Every row gives one point. Two turns around zero, p and q, are shown by what they do to some points. Where does a point land after both, in the order given? Backwards means that the second turn is done in reverse. Each puzzle has new turns, and all numbers are rounded.
In the rows, 128 means zero.

Turn p:
[139 141 127] -> [126 130 111]
[160 136 103] -> [102 112 100]
[74 73 92] -> [ 94 125 206]
[130 152  97] -> [ 96 144 111]
[175 128 181] -> [180  96  92]
[ 91 138 168] -> [168 161 147]
Turn q:
[195 101 135] -> [143 101  62]
[ 78 132 161] -> [154 130 182]
[ 83 131 149] -> [143 130 176]
[130 166  99] -> [101 167 123]
[154 109  96] -> [ 99 110  98]
Where do these land?
p, then q: [164 136 128] -> [ 96 110 124]
p, then q: [168 112 140] -> [110  90 113]
q, then p: [154 121 154] -> [105 102 113]
q, then p: [ 94 141  82] -> [156 173 154]
p, then q: [140  90 154] -> [147  92 103]
p, then q: [ 48 167 109] -> [159 210 152]

Turn p:
[ 96 114  91 125] -> [101 106 123 165]
[138 130  90 164] -> [107 161 145 160]
[134 165 142 113] -> [115 128 133  88]
[125 117 225 115] -> [205  96 137  77]
[147 113  92 123] -> [112 149 102 151]
Turn q:
[118 126 181  97] -> [181 155 139 143]
[117 156 111 153] -> [ 89 146 128 124]
[146 115  85  91] -> [131  93  78 132]
[160 135  62 108] -> [ 96  88  73 142]
[ 76 114 159 162] -> [136 162 168  82]
[141 127 133  98] -> [149 122 112 146]
[138 124 164 187] -> [112 130 196 128]
Where do these land?
p, then q: [167 105 162  84] -> [112  88  76 153]
q, then p: [107 128 129 172] -> [134  89 129  99]
p, then q: [144 155  83 160] -> [114 189 139 122]
q, then p: [102 163 137 152] -> [108 107 155  97]
q, then p: [120  89 129  73] -> [122 177  82 138]

Turn p:
[133 132 114 157 147 115] -> [158 133 111 121 120 111]
[148 131 153 147 123 119] -> [126 146 138 116 140 100]
[140 116 123 167 128 142] -> [150 164 131 130 116 119]
[150 178 101 103 117 156] -> [ 85 135  78 156 123 130]
[145 126 122 130 142 110] -> [132 125 117 105 121 117]
[120 115 112 123 106 109] -> [125 109 144 132 101 124]
[128 104 112  31 128 146] -> [ 68  92 125 109 116 200]
[ 61 123 187 165 135 125] -> [180 119 178 153 187 123]
Turn q:
[176 128 146 113 176 118] -> [146 107  86 172 104 113]
[ 98  94 112 146 105  93] -> [ 77 124 155 105 110 140]
[112 145 172 153 117 157] -> [129 180 134 144 157 115]
[118 155 100 145 139 150] -> [139 120 123 101 158 103]
[127 114 120  87 151  96] -> [138  93 143 141  86 128]
[138 168 157 147  86 154] -> [149 189 112 115 153 140]
[126  91  90 106 123 128] -> [118  83 145 120 128 157]
Where do these land?
q, then p: [134 142 137 101 107 143] -> [109 159 111 123 135 125]
q, then p backwards: [ 87 114 102 111  96 144] -> [114  84 167 109 129 123]
p, then q: [129 129 157 178 103  95] -> [118 152 105 141  68 118]
p, then q: [142  83 148 124 142  86] -> [157 128 145 166  97 159]
p, then q: [119 137  79 135  92 152] -> [ 98 161 120  88 155 139]
q, then p: [131 127 119  93 179 154] -> [150 154 148  80 106 111]
p, then q backwards: [131 177 137 154 163 144] -> [161 157 143 155 142 168]
p, then q backwards: [138  97 122 113 157 158] -> [144 130 123 123  76 126]
q, then p backwards: [142 146 152 144 112  76] -> [176 118  89 138 119 142]

Turn p:
[142 155 193  75 127  99 137  96] -> [114 190  91 172 130 104 126 172]
[155 103 142 225 137 115 159 169] -> [130 113 186 152 166 192  79  86]
[163 156  82 170 167 147 160  94] -> [177 166 156  81 165 156 147 103]
[ 98 154 151 132 139 172 132 154] -> [127 104  91 136 131 175 152 137]
[123 171 139  84 106 148  88 157] -> [127 124  94 137  61 140 150 158]
[ 89 111 128 105  80 113  97 103] -> [ 92 116 106 139 100  73 141 105]
[134 142 140 133 102 147 185 119] -> [131 140 147 163 156 140 173 128]
[146  69  90 116 168  92  90 187] -> [143  76 160  91 107 110  50 159]
[132  84 116 117 124 163 112  58] -> [ 76 145 133  73 151  93 156 122]
[ 97 135  99 123 130  83 121 145] -> [165 104 115 137 113  97 105 110]
Turn q:
[189 160  88  77 125 130  97  95] -> [155 146 151  69 124 193  91 146]
[105  96 162 156 129 103 121  77] -> [115  70 143 169 121 134 122  92]
[112 103 105 130 151 156 123 171] -> [148 153 105 154 152 122 159 156]
[167 131  90 176 179 163 103 162] -> [132 151  94 146  94 168 168 195]
[116 157 183 102 145 113 102 149] -> [148 113 179 118 112  80 129 150]
[127 108 129 131 129  94 171 107] -> [109 143 136 153 120 132 114  80]
[ 97  97  96  79  61  93 138  70] -> [149 111 119 114 182 144  65  48]
[147 143 168 103 115 173 178 156] -> [ 85 161 154  87 151  99 169 128]
[138 169 110 168 175 164 120 112] -> [ 90 125 119 141 107 156 121 195]
[ 98 130  77 150 127 102 100 171] -> [174 140  70 150 115 109 110 146]
[110 114 201 135  72 118 156 136] -> [102  94 139 108 132  69 157  70]
Where do these land?
p, then q: [116  69 212 147 102 164 147 106] -> [105 110 111 216 159  83 113 169]
q, then p backwards: [151 171 120 159 173 105 135 137] -> [167 144 152  96 105 118  87 149]
q, then p: [188 109 105 134 113 100 115 133] -> [116 154 153 119 114 126 191 139]
p, then q: [172  96 154 135  71 181 129  63] -> [ 73 125 155 152 156  45  84 133]
p, then q: [ 57 120 170  80 147 178  85 125] -> [164 182  62 167 184 128 104 119]
p, then q: [155 139 128 166 113  59 144 100] -> [110  77 152 113  72 141  99 149]
q, then p: [ 92 155  90 131 179 105 146 156] -> [158 131 126 139  76 164 101  84]
q, then p: [121  99  85 131 108 143 106 133] -> [152 128 155  81 134 138 136 139]
p, then q: [102 149 106  99 138 139 107 179] -> [152 147  95 106 144 150 163  94]
q, then p: [175 142  95  85 145 115 154 111] -> [117 155  84 124  94 161 166 145]
q, then p: [ 79 159 142 142 120 117 140 166] -> [158 125 132 148 109  94  83 103]

Turn p:
[119 153 116 131 136 150 134 128 119] -> [130 140 101 138 111 124 118 116 130]
[115 114 118 137 147 111 138 133 130] -> [121 123 140 127 137 100 130 113 124]
[142 120 130 147 111 159 106 135 132] -> [126 137 119 153 133 144 124 158 108]
[106 159 173 113 128 125 126 127 140] -> [ 97 120 132 107 100 153 105 122 147]
[225 114 148 122 141 116 104 136 131] -> [135 162 167 138 151 187 190 129 109]
[144 129 118 136 135 117  95 126 145] -> [141 123 150 144 131 146 125 118 104]
[107 115 131 124 111 119 132 131  68] -> [132 139 107 111 174 117 108 134 162]
[107 140 115 129 105 124 137 138 146] -> [140 125 132 117 105 110 107 142 125]
[134 129 122 140 120 111 137 103 133] -> [138 115 123 105 132 127 135 122 108]
[106 116 115 140 142 157 138 118 146] -> [115 107 109 151 114 103 130 130 116]
[106 117 124  74 125 135 148 124 104] -> [139 113 114 125 128 115 136 130 190]
[125 129 126 143 134 114 141 137 143] -> [121 132 141 118 120 111 129 123 113]
Turn q:
[127 129  94 104 114  88 102 130 149] -> [119 116 117 126 102  83  91 115 131]
[123 141 115 123 116 114 129 157 149] -> [109 113 125 114  99 123 114 137 122]
[156 109 138 131 114 152 164 100 118] -> [130 116 152 152 152 138 161 130 161]
[118 148 124 121 122 130  94 127 147] -> [138 132 123 122 102 132 104 103 121]
[154 121 128 123 143 160 156 122 143] -> [142  92 138 128 148 152 139 134 146]
[116 142 130 132 157 113 117 124  84] -> [143 166 134 110 152 111 126 137 105]
[104 131 173 142 151 108 135 133 118] -> [ 99 157 119 121 158 148 127 129 100]
[125 155 157 136 137 117 115 139  89] -> [124 164 147 106 137 127 142 121  93]
[145 111 123 166 125 149 137 112 136] -> [144 116 136 170 131 146 140 141 129]
[148  88 131 137 122 169 139 130 132] -> [145 101 114 151 134 145 168 131 143]
[ 91 144 113 115 119 111 125 133 127] -> [117 152 118 109 108 118 104 136 138]
[128 118 110 106 116 125 121 128 145] -> [128 112 115 126 114 113 118 119 147]
Where do these land?
p, then q backwards: [159 143 134 115 146 115  98 118 122] -> [134 141 162 136 129 160 122 109 135]
q, then p: [158 155 130 127 144 130 141 100 117] -> [ 88 126 138 129 133 157 144 116 132]
q, then p: [107 116 108 136 138 138  95  98 157] -> [158 131 124 151 138 149 127 128  83]
q, then p: [150  99 120 113 122 156 156 147 113] -> [119 129 146 120 115  90 167 142 134]
p, then q: [131 114 125 120 147 114 154 118 129] -> [106 126 128 131 150 122 117 134 148]
q, then p: [109 114 143 152 106 126 105 135 153] -> [147 128  93 128 135 116 104 142 107]
q, then p: [112 137 116 114  98 105 130 140 162] -> [145  97 139 127 130 125  91 154 128]
q, then p: [ 98 128 123 144  97 108 129 157 105] -> [145 150 126  99 111 111  90 137 142]
p, then q backwards: [126 146 126 125 138 120 123 159 135] -> [122 152 125 133 108 120 119 110 124]
q, then p: [100 103 143 113 123 154 135 136 111] -> [147 131 117 131  88 104 144 122 129]
p, then q: [159 154 141 148 149 142 142  98 103] -> [162 141 148 116 130 128 114 154 170]

Turn p:
[ 67  83 161 125 134 129 149 140 190  95 109] -> [ 84 151 192 171 135 164 148 135 103 162 155]
[122 125 126 175 123 107 120 147 141 117  47] -> [131  96 140 157 166 126  84 109 132 179 169]
[181  84 117 115 133 110 165  62 115 175 193] -> [155 100 106 107  38 123 160 193 128  85 132]
[212 104 143 108 121  90 121 148  85 182 190] -> [188 125  71  91  78 120 144 190 148 149  73]
[ 94 143 148 104 106 144  93 113 176 136 107] -> [ 90 117 166 113 136 129 165  82 140 150 129]
[173 110 135 158 159 143 127  98 111 169 220] -> [134 124  85  79 108 134 160 213 150  80 126]
[108 105 103 112  88 161  90 151 124 108 109] -> [107 112 116 120 146 162 126  82  84 146 105]
[158 194  84 124 175 163 170 155 120 133 124] -> [170 150 100 152 178  64 141 120 118  75 133]
[ 81 130 154 128 163 133 139 117 101 120  75] -> [149 132 195 136 155 146  93 113 134 114 144]
[ 84 156 124 146  97 119 149 146 123 127 118] -> [115 165 135 115 131 111  98 101 112 144 156]
[122 122 181 117  78 141 111  98 137  69 113] -> [101 138 132 146 105 195 135  75 165 141 135]
[134 180  62 124 158  97 102 162 114 106 131] -> [112 127  99 149 163  63  85 121 123 112  80]
Turn q:
[180 133 129 143  45  99 130 122 128 114  88] -> [166  94 137 138  86 101  96 199 131 156 147]
[147 141 148 130 129 205 147 121 158  83 152] -> [126 114 115 210 131 134 104 104 150  85 119]
[132 137 161 161 151 137 193 175 159 116 136] -> [ 79 134 105 187 154 129 139 127 160 155 166]
[123 148  59  93 189 120 166 157 112 158 125] -> [115 178 153 127 108 162 214 106 136 152 111]
[124  63  85 117  61 131  91  54 127 166 141] -> [192 156  96  83 116  98  92 169  93 106  53]
[122 126 146 123 145 153 103 163  46 109 177] -> [145  87 101  94 122 130 144  49 175 119 133]
[116 173 136 148 122 132  97 121 143 161 127] -> [125 132 121 121 115 166  99 120  85 131 151]
[ 76 156 112  95 123  88 134  80 120 165 115] -> [117 132 159  93 132 150 128 130  71 170  77]
[139 139 139 119 190 107 138 117 128 116 161] -> [ 75 145 148 127 118 107 139  84 135 121 127]
[118  88 156 106  95 139 102 154 160 105 169] -> [161 144 126 128 174 111  74 115 169 114 131]
[163 134 147  97 154 102 177 133 138 161  75] -> [120 140 163 161 131  91 178 142  91 170 153]
[ 97  96 117 203 132 125  57 140 117  83  71] -> [117  81 110  67 148 157 131 189 139  55 167]
Where do these land?
p, then q: [132 165 111 159  62  87 180 111  95 100 127] -> [151 143 132  86  67 160  55 135 126 119 101]
q, then p backwards: [144  84 169 101 104  83  75 107  76 179 163] -> [118 179  90 124  82 116 128 152  83 215 111]
p, then q: [158 128 159 114 151 121  98 165 161 100 136] -> [ 99 150 110 154 143 155 162 158 101 133 155]
q, then p: [119 125  77 169 164 147 134 179 106 126 153] -> [ 98 148 120 152 124 102 174  96  86  94 163]
p, then q: [177 156  80  71 158 144 105 153  99 129 116] -> [106 109 159 120  98  88 180 192 122 102 136]
p, then q: [106 175  81  94 153 124 134 116  98 125 102] -> [ 98  86 167  93 115  90 110 147 121 103 132]
q, then p: [ 86 127  90 146 118 112 115  77 125 138  51] -> [196 165 135 141 161 167 110 111  82 142  96]
p, then q backwards: [ 69  92  83  77  93  88 168 101 152 117 128] -> [184 201 133 116 160 107 129  59 137 146 123]
p, then q: [137 101 154 144 122 187 103 153 175 115 173] -> [112 140 108 173 151 175 187 107 139 145  97]
q, then p: [181 160 147 156 164 126 117  80 185 109 138] -> [ 65 164 119  98 129 160  64 108 149 141 126]
p, then q: [116  88 163 107 123 143 142 149 135 189 101] -> [154 128 110 161 122  78 147  86 111 167 144]
q, then p: [122  76 184 149 141 166 144 105 156 101 127] -> [ 89 111 141 169 154 120  68 173 126 117 118]
q, then p: [116 188 169 176 111 136 149 168  99 136 147] -> [ 96  92 120  68 115 136 156 156  76 103 141]

Turn p:
[106 160 147 103 109 111  88 136 146 133 155 146] -> [116 149 108 126 156 131 146 149 162  90 137 160]
[167 160 152 115 138 154 151 128 126 108 101 141] -> [109 131 153 102 133 113 107 109  96  95  97 117]
[225 147 142 120 154 113 131 166 119 136 125 115] -> [142 115 143  95 133 190  68  98 115  87 103 114]
[116 142 107 142 111 132 146 144 157 140 135 125] -> [123 155 141 143 138 131 135 125 157 142 120 106]
[131 112 127 176 131 199 147 163  62 135 137 140] -> [197 144 171 109  65 102 145 110 111 118 138  99]
[182 153 156 122  71 103 151  76 156 132 159  98] -> [ 90 121  64  91 161 119  91 106 160 115 128  74]
[118 148  86 161 135 124 148 107  90 127 111 129] -> [170 136 117 144 139 110 142 109  98 159 101 114]
[ 96 137 127 104 116 116  97 173 154 124 134 104] -> [102 166 125 144 117 161 140 133 159 123 135 166]
[ 97 112 146 129 146 133 120 103 128 150 102 129] -> [121 128 130 122 131 116 135 167  98 152 148 137]
[103  84  72 140 143 134  69 156 156 127 128 134] -> [153 128 158 187 117 136 112 141 162 158 156 180]
[126  69 139 118 104 111 138  81  83 123 107 136] -> [131  73  82 126  88  98 127 157 104 146 123 120]
[110 139 145 104 136 153 151  93 115 121 147 118] -> [110 120 123  86 133  99 158 112 119 138 135 130]
[120 128 138 143 152 110 109 154 145 102 129 128] -> [119 132 139 161 133 153 132 119 117 108 150 142]
[ 94 102 109 115 147  99 146 113 154 133 124 149] -> [109  95 137 156 148 133 155 154 132 160 124 132]
Turn q:
[100 140 139 133 145 146 157  93 182 106 131 100] -> [ 94 100 106 130 153 159  97 164 124 132 153 159]
[121 118 130 165 142 106 101 190 117 150 109 127] -> [149 118 160 152 154 107 130  83 112  96 126  94]
[124  92  78 105 165 151 168 108 158 123  85 144] -> [106  94 112 117 116  93 103 147  64 179 133 142]
[ 83  83  94 145 148 146 152  96 133  69  77 139] -> [103  82  94 136 102 115  94 169  56 112  96 137]
[127 134 154 116 131 168 130 114 116 145 144  91] -> [146 121 113 104 143 145 104 146 168 142 134 110]
[185 130 131 147 120 132  97 145 109 127 162 155] -> [150 189 107 147 116 126 145  94 139 127 134 108]
[171 186 142 103  88 134 113 134 108 117 142 114] -> [144 136 106 135 110 137 179 121 196 134 141 131]
[119 144 127 116 129 138 119  81 128 151 142 117] -> [134 143 130 117 143 126 113 162 156 146 119 152]
[168 132 163 124  62 105 117 138 122 146 152 114] -> [119 154 132 112 124 157 157  76 186 126 109 130]
[123 125 119 157 139 100 156 164  96 145 133 155] -> [155 135 167 140 128 146 152 112  85 127 120 105]
[ 96 129 124 104 127 121 121 120 144 112 167  75] -> [ 79 122 143 129 137 140 113 167 167 121 139 110]
[140 131 142 115 102 128 110 168 115 140 132 193] -> [163 153 150 121  80 118 141  82 126 113 145 136]
[131 112 150 129 168  82 121 150 112 140 107 151] -> [140 139 151 102 153 104 155 112  87  99 134 117]
[106 134  99 133 126 135 130  92 153 121 108 118] -> [109 107 120 147 133 117 109 155 124 140 113 161]
Where do these land?
q, then p: [171 138 105 120 177 153 110 156 129 126 110 129] -> [161 108  96 126 152 173 130 104 143 155 132 108]
q, then p: [164 159  99  88 154 115 121 131 134  90 124 145] -> [142 125 113 140 136 155 176 116 161 136 105  85]
p, then q backwards: [123 176 120 140 133 109 155 135 121 125  94 139] -> [142 105 116 174 137  95 130 116 101 131 130 128]
p, then q backwards: [153 119  74 130 147 138 142 164 121  78 142 137] -> [118 134 116 159  68 124 123 172 131 158 107 140]
q, then p: [129 118 175 169  82 124 131  83 149 157 153 103] -> [113 146 187 127 161  79 107 143 106 130 129 172]
p, then q backwards: [120 115 165 143 124  94 147  94  81 142 108 110] -> [151 107 128 126 166 151 168 122 105  83 108 135]
q, then p: [136 155 130  97 177 147 151 135 112  97 131 166] -> [158 117 118 105 104 154 145  94 175 111 105 108]
q, then p: [ 95 134 146 130  93 112 106  97 108 154 142  91] -> [ 74 144 169 146 133 130 104 146 109 111 131 145]
q, then p: [ 98 105 181 152  83 129  92 137 143 128 131 109] -> [ 85 121 133 158 139  79 105 115 115 122 153 172]
p, then q backwards: [125 111 104 109 162 122 136 122 157 109 103 138] -> [106 130  92 140 117 110 150 126 158 146 115 115]
q, then p: [136 138  92 104 135 173 144 125 119 109 101 140] -> [161 121 108 139 105 150 113 147 168 142 113 108]
q, then p backwards: [152  85  94 119  98 139 103 170 145 145 147 180] -> [135 123 109 158 112 188 140 146 124  80 108  80]
q, then p: [ 89 116 138 166 122 127  99 114 141 160 161 124] -> [123 153 142 137 149 118 107 129  96  88 159 161]
q, then p backwards: [100 125 168 124 105 111 155 128 132 169 144  81] -> [164 137 119  92 162 123 149 147 164 161 159 130]
